Each row is a point. Each copy is the shape, with its points in the same order, stretched, turned, moved and blurred by noise. Say if it was mirrored as well.

Shape (6 x 2):
[[ 1.48 -2.22]
 [ 2.02  1.74]
 [ 0.45 -2.24]
 [ 3.73 -0.28]
 [-2.82 -0.24]
 [-3.07  2.13]]
Copy 1 (6 x 2):
[[-0.37 -3.02]
 [-2.47  2.87]
 [ 0.59 -2.73]
 [-3.00  0.28]
 [ 2.63 -1.45]
 [ 1.69  1.61]]
Copy 1 is: mirrored
Copy 2 (6 x 2):
[[-1.45  0.36]
 [-0.90  3.07]
 [-1.10 -0.14]
 [-2.76  2.82]
 [ 2.28 -0.92]
 [ 3.59  0.61]]
Copy 2 is: mirrored
Copy 3 (6 x 2):
[[-0.14 -1.09]
 [ 3.04  1.67]
 [-1.29 -0.66]
 [ 3.60  0.12]
 [-3.63  1.15]
 [-2.33  2.87]]
Copy 3 is: only turned
Copy 4 (6 x 2):
[[ 1.99  1.21]
 [-0.57  3.89]
 [ 1.77  0.14]
 [ 2.36  3.60]
 [-2.45 -0.75]
 [-4.07  0.75]]
Copy 4 is: only turned

Shape (6 x 2):
[[ 0.59  2.86]
 [ 3.87  0.64]
 [-1.37 -1.71]
 [ 1.87 -3.96]
 [-0.54 -1.00]
 [-0.68  1.58]]
Copy 1 (6 x 2):
[[ 1.60  1.51]
 [ 3.07 -1.63]
 [-1.11 -2.44]
 [ 0.47 -5.51]
 [-0.21 -1.93]
 [ 0.55  0.68]]
Copy 1 is: only turned
Copy 2 (6 x 2):
[[ 0.03  3.62]
 [ 3.69  2.77]
 [-0.53 -1.18]
 [ 2.66 -2.84]
 [-0.32 -0.29]
 [-1.20  2.17]]
Copy 2 is: only turned

Shape (6 x 3):
[[-0.63 -0.80  1.81]
 [ 0.87 -1.99 -0.16]
 [ 1.51  3.54 -3.69]
 [ 0.19  2.78 -4.93]
 [ 1.22  0.55  0.27]
 [ 1.63 -1.09  1.19]]
Copy 1 (6 x 3):
[[ 2.69 -0.78 -1.38]
 [ 1.63 -2.64  2.14]
 [-5.64 -0.46  2.85]
 [-5.30 -2.99  2.01]
 [ 0.09  0.53  1.55]
 [ 2.02 -0.06  1.92]]
Copy 1 is: mirrored
Copy 2 (6 x 3):
[[ 0.56 -0.24 -0.73]
 [ 0.77  1.85 -0.01]
 [-5.10  1.03 -0.27]
 [-5.07  1.08  1.27]
 [-0.78  0.77 -1.34]
 [ 0.69  1.45 -1.58]]
Copy 2 is: mirrored
Copy 3 (6 x 3):
[[-0.77 -3.11  0.35]
 [ 1.10  0.20  0.30]
 [ 1.74  4.21 -3.84]
 [ 0.07  5.79 -2.86]
 [ 1.54 -0.62 -1.28]
 [ 2.07 -1.55 -0.41]]
Copy 3 is: mirrored
Copy 4 (6 x 3):
[[-0.45 -0.76 -0.74]
 [ 0.78 -1.33  2.04]
 [ 0.98  4.85  0.48]
 [-0.58  4.61  1.79]
 [ 0.84  0.08 -0.32]
 [ 1.12 -1.28  0.38]]
Copy 4 is: mirrored

Shape (6 x 3):
[[-0.61  1.36 -0.91]
 [ 1.57  0.57 -1.62]
 [ 1.04 -1.56  0.49]
 [-4.68  3.00 -1.70]
 [ 1.46  0.20  4.06]
 [-0.64  2.64 -0.83]]
Copy 1 (6 x 3):
[[-0.19 -2.00  0.72]
 [-0.06 -2.43 -2.18]
 [ 0.09  0.60  0.34]
 [ 1.39 -2.94  3.80]
 [-4.37  1.43  3.54]
 [-1.02 -3.04  0.87]]
Copy 1 is: only turned
Copy 2 (6 x 3):
[[ 1.80 -0.39  0.00]
 [ 0.15 -1.16  1.17]
 [-1.77  0.09 -0.05]
 [ 4.68 -0.58 -2.66]
 [-0.95  3.22  0.39]
 [ 2.52  0.08  0.33]]
Copy 2 is: only turned
Copy 3 (6 x 3):
[[-0.46 -1.54  0.68]
 [ 1.18 -2.42  3.05]
 [ 3.10 -0.55  0.16]
 [-4.78 -1.88 -2.41]
 [ 3.33  5.32 -0.72]
 [-1.42 -0.63  1.06]]
Copy 3 is: mirrored
Copy 4 (6 x 3):
[[-0.64  0.11 -2.20]
 [-0.52  2.02 -1.08]
 [-1.39  1.12  1.36]
 [-3.07 -2.36 -6.30]
 [ 3.05  0.55  3.37]
 [ 0.40  0.04 -3.32]]
Copy 4 is: mirrored

Shape (10 x 4):
[[-0.97  1.47 -3.39 -2.28]
 [ 0.28  2.82 -0.47 -0.01]
 [ 7.04 -2.22 -1.27  2.02]
 [-1.02 -1.42 -1.50 -2.20]
 [-1.81 -2.39  0.47 -2.19]
 [-0.95 -1.27 -3.23 -1.09]
 [-1.79 -1.00 -1.23  0.85]
 [ 0.06  1.67  5.03 -0.01]
 [-0.80  1.11 -0.93 -1.28]
 [-1.60 -1.74 -0.58 -1.26]]
Copy 1 (10 x 4):
[[-3.68  0.42  1.76 -0.42]
 [-2.34  2.35  0.88  0.56]
 [ 2.47  1.77  4.80 -1.93]
 [-1.61 -1.22  0.84  1.05]
 [-0.90 -1.26  1.04  2.09]
 [-2.13 -1.11  1.14 -0.60]
 [-0.75 -0.38 -0.15 -0.03]
 [-0.10  2.59 -0.44  3.99]
 [-1.86  0.57  0.48  0.78]
 [-0.89 -1.22  0.49  1.44]]
Copy 1 is: only turned
Copy 2 (10 x 4):
[[ 1.75  1.88  1.76 -2.65]
 [-2.16  1.72  0.34  0.42]
 [-3.23  1.39 -9.49 -1.51]
 [ 2.15 -1.79 -0.16 -2.21]
 [ 2.16 -4.13 -0.44 -1.12]
 [ 2.97  0.36 -0.82 -2.53]
 [ 1.67 -0.40 -1.15  0.50]
 [-4.79 -3.50  0.15  3.41]
 [-0.07  0.07  0.88 -0.80]
 [ 2.08 -2.40 -0.42 -0.89]]
Copy 2 is: mirrored
Copy 3 (10 x 4):
[[ 3.28  0.21  1.58  1.95]
 [ 0.62  0.36 -0.81  1.75]
 [-1.55 -1.72  0.04 -4.91]
 [ 1.24 -0.12  2.15  1.35]
 [-0.63  0.84  2.91  3.14]
 [ 1.68 -1.17  2.83  1.25]
 [ 0.61 -1.67  0.92  2.78]
 [-2.59  2.40 -2.08  4.04]
 [ 1.16  1.12  0.61  2.14]
 [ 0.28 -0.19  1.92  2.52]]
Copy 3 is: mirrored

Shape (7 x 4):
[[ 3.94 -0.04  1.37  2.26]
 [-1.82 -2.62 -1.38 -4.10]
 [ 0.88  2.71 -0.27  1.35]
 [ 1.05 -0.49  2.06 -2.00]
 [-0.91  2.33  1.58  3.50]
 [-3.65 -1.28 -0.68 -0.31]
 [-2.15 -2.96 -2.05 -2.21]]
Copy 1 (7 x 4):
[[-2.00  4.18 -1.23  2.21]
 [ 5.24 -0.06  0.68 -2.16]
 [-2.46  0.03 -1.79  0.10]
 [ 0.89  1.21  1.11  0.77]
 [-3.44  1.04 -1.74 -1.68]
 [ 2.62 -0.78 -0.79 -3.47]
 [ 4.31 -0.03 -0.74 -1.76]]
Copy 1 is: mirrored
Copy 2 (7 x 4):
[[ 3.24  0.94 -2.32 -2.89]
 [-2.85  2.44  1.72  2.11]
 [ 3.74 -1.75 -0.22  0.26]
 [-0.24  0.51 -2.29  0.45]
 [ 2.95 -4.34 -0.64 -2.18]
 [-1.26 -1.37  2.82 -0.07]
 [-1.84  1.64  3.02  0.59]]
Copy 2 is: mirrored
